Each row of a before or after table is a point. The points were changed in one or more steps. Then noise was added and the rows were shuffled. The steps act on how far a point lies along the listed directions, d1 being the first. Name the steps. A step turns or swaps two directions, mirrors them in a line or flattens them onto one, adds a multiple of one to another, or multiplies one. Angles are multiples of 10 degrees, from the lower direction toward the higher: turns from -170 to 170, lines from 10 to 170 but not 90. Use the fewest steps. Two steps may share a direction if one is a turn and the other turns, adds or multiplies; they go together, in the order done. Otherwise the lowest direction goes first.
(in the rows, 128 means zero)

Directions:
(1): [117 126  72]
(2): [175  96 120]
(3): [ 97  81 135]
Before, 11 rows:
[[186 110 164]
 [ 78 155 138]
 [140 123 127]
 [167 100 160]
 [113  88 128]
 [160  83 124]
 [110 111 166]
 [148 132 155]
 [ 62 174 160]
 [158 130 138]
 [ 99 150 158]]
After (11 x 3):
[[ 88 148 112]
 [139 129 138]
 [ 69  99 148]
 [124 127 186]
 [127 158 151]
 [150 158 150]
 [ 66 156  75]
 [142 157 193]
 [ 87 133  86]
 [137  82 174]
 [ 91  54 145]]
Steps: turn d1 and d2 by 60 degrees; multiply d3 by 2

Directions:
(1): [134  64 120  90 137 100]
(2): [116  95 161 177 169 138]
(3): [ 89 150 153  81 168 139]
(4): [158 155 156 132 146  66]
(5): [187 132 115 115 166 163]
Before (11 x 6):
[[106 175 104  89  76 107]
 [118 153 120 102 130 146]
 [ 83 196 142 127 127 143]
 [103 166 108 109  79 129]
 [182 113  99 142 141 154]
 [127 146 112  77  95 111]
 [ 79 116 118  90  89 132]
 [163 105 126 171 152 117]
 [ 62 196 131 127  93 154]
 [ 50 176 180 120 137 142]
 [178 141 104 129 108 130]]
After (11 x 6):
[[ 46 186 181 131 136 150]
 [ 78 115 121  90  87 131]
 [106 179 108  91  75 108]
 [104 171 111 112  77 131]
 [182 111  98 141 143 153]
 [161 105 130 171 151 118]
 [ 58 213 131 140  88 161]
 [119 157 121 104 129 151]
 [176 144 104 134 109 129]
 [129 145 108  77  93 109]
 [ 81 217 142 138 126 153]]
Steps: multiply d1 by 1.3

Directions:
(1): [ 79  50 162 142 115 111 118 152 135 158 133]
(2): [217  94 159 120 139 131 150 143 149 152 128]
(3): [126 143 156 111 115 146 147 128  43 176 110]
Before, 9 rows:
[[143 141 128 126 137 128 126 124 121 129 126]
 [136 116 128 128 128 126 128 136 146 121 134]
 [141 128 123 133 129 124 128 130 152 110 128]
 [109 134 138 131 117 127 125 128 106 136 126]
 [ 74 120 125 129 124 129 119 127 118 124 134]
 [110 132 130 130 123 137 123 131 108 129 123]
 [140 130 133 124 132 138 132 132 120 131 126]
 [132 135 123 132 124 137 121 127 145 114 136]
 [144 118 123 137 133 127 137 125 158 115 132]]
After:
[[166 138 128 126 131 131 138 128 138 117 123]
 [170 131 133 118 129 135 141 134 128 131 128]
 [187 131 131 125 137 138 153 124 140 128 126]
 [145 115 134 132 139 120 121 132 145 129 131]
 [ 73 133 128 138 113 121 114 126 110 125 129]
 [133 144 121 129 123 140 123 125 135 116 135]
 [151 106 140 127 134 133 132 139 140 133 128]
 [  8 172  96 129 115 135 107 110  77 107 129]
 [ 71 132 120 137 119 131 111 129 113 119 126]]
Steps: swap d1 and d3; multiply d2 by 3

Directions:
(1): [154 108  72 112 162 112 105 111 176 129 178 188 137 113]
(2): [134  77  85 124  75 148 169 147 130 125 141 133  93 193]
(3): [149  99 125 187 108 135 182  80 134  88 134 117 151  78]
(4): [141 110 150 117  64 149  74 139 146 117 140 125 205 137]
(5): [216 104 108 139 141 105 102 168 119 122  79 101 118 117]
Before (12 x 14):
[[ 96 146 159 106 138 141  72 171 141 153 127 146 124 158]
 [127 141 170 193 123 135 186  95 122  92 106  85 167  42]
 [124 108 121 101  25 164 104 185 100 128  99  87 135 221]
 [153 134 117 127 130 108 136 141 130 142 129 100 111 150]
 [ 93 116 147  99  60 149  86 132 124 126 115  93 191 148]
 [163 108 141 167  60 154 139 152 117  92 108  89 191 109]
 [159 120 156 132 129 112  82 179 107 133  68 116 125 131]
 [178 120 175 130  69 118  53 136 128 106  80  71 219  87]
 [127 135 182 176  77 141 148 103 109  95 136 109 182  63]
 [143 113 120  90 125 119 119 190 103 149 115 106  99 181]
 [162 124 107 135 129 108 107 127 128 124 107  98 122 138]
 [164  91  73 144 103 108 131 145 182 122 153 139 116 124]]
After (12 x 14):
[[187 103 128 173  78 139 143 164 110  89  90  82 166 107]
 [147 129 176 180  81 137 143 114 105  97 126 104 189  62]
 [215 119 154 139 102  97  63 153 114 108  50  59 186  76]
 [157 124 152 135 153 102  98 171 103 139  63 117 104 128]
 [135 119 117  93 134 119 131 187 101 153 115 104  85 180]
 [165  95  68 145 111 102 140 147 179 123 148 137 107 121]
 [153 130 105 137 141 105 119 121 129 128 108  98 111 136]
 [151 109 109 109  41 153 106 198  93 123  84  78 117 219]
 [126 139 172 192 122 136 185  99 122  92 110  85 171  44]
 [111 143 153 105 135 140  72 176 140 151 122 141 125 157]
 [130 106 141 109  62 139  75 149 119 124  94  81 185 147]
 [140 133 119 128 135 108 148 135 130 142 132 104 104 149]]
Steps: turn d4 and d5 by 30 degrees
